Rows are points. The ring and each string are closed loops that go straight from each point to the next, and from the last back to the first. Before rounding, they use only three directions, however many columns there are. Count how often each string passes through the ring. Passing back the other way cancels.

Ring (9 x 4):
20 3 -45 20
2 27 -29 2
-3 33 -1 -20
-7 22 33 -40
-7 -7 51 -42
3 -28 48 -34
28 -38 26 -21
40 -31 -4 -5
35 -16 -32 12
String (26 x 4):
15 46 30 -56
-15 45 39 -53
-27 10 22 -19
-8 -4 9 -10
10 8 26 -35
16 9 29 -40
8 16 52 -58
-19 16 71 -64
-28 1 39 -29
-21 15 52 -47
0 34 61 -70
8 31 42 -57
-12 49 43 -58
-22 30 14 -24
-3 1 1 -8
18 12 9 -26
18 53 1 -37
-11 50 -25 -6
-16 26 -27 7
3 7 -6 -7
22 32 -4 -26
24 38 -3 -30
17 8 5 -21
-6 4 -6 -3
19 15 9 -28
11 60 21 -54
Times through: 3

Ring (10 x 9):
40 5 3 33 -37 29 34 -39 -29
22 11 11 16 -42 10 26 -4 -7
-10 11 15 -9 -36 -6 7 36 20
-40 4 14 -25 -18 -7 -15 54 37
-51 -2 12 -20 -1 8 -22 43 33
-47 -5 11 -3 10 30 -18 17 18
-29 -7 8 23 16 55 -6 -21 -7
7 -8 1 48 9 71 15 -65 -37
29 -8 -4 52 -2 69 25 -78 -48
45 -4 -5 48 -19 54 33 -73 -48
String (31 x 9):
37 -3 -11 -2 -43 -1 18 -13 -11
36 19 17 23 -58 4 40 -3 -11
24 25 25 18 -60 -2 38 16 1
9 16 16 -5 -52 -13 20 32 14
-6 24 30 5 -48 -5 22 40 19
-13 17 26 9 -33 8 15 28 14
-11 5 12 3 -22 14 6 13 8
-12 -7 -4 -19 -18 0 -9 19 15
-31 -2 3 -40 -24 -22 -19 58 39
-54 8 18 -50 -28 -35 -24 93 61
-58 19 34 -27 -28 -18 -11 88 55
-59 9 20 -50 -26 -34 -25 97 63
-30 -6 -1 -39 -19 -17 -21 50 35
-14 -5 0 -14 -16 5 -7 17 13
-19 9 18 4 -21 14 5 21 13
-25 21 33 10 -30 10 14 37 20
-28 27 37 -11 -48 -19 11 73 40
-9 8 9 -28 -44 -26 1 52 31
4 -3 -6 -27 -37 -19 -2 28 17
17 16 15 -1 -56 -13 24 26 10
29 31 33 37 -61 11 50 4 -9
18 15 19 33 -35 27 32 -14 -14
7 5 10 24 -21 30 18 -17 -12
33 16 18 46 -39 35 43 -33 -28
63 19 15 59 -53 37 60 -55 -45
65 4 -4 38 -48 26 45 -55 -42
35 -10 -17 5 -29 14 14 -32 -20
8 -7 -6 4 -16 21 4 -16 -8
23 13 17 44 -29 41 35 -33 -25
17 1 2 19 -24 26 18 -22 -15
17 -7 -9 1 -24 13 8 -16 -9
Times through: 0
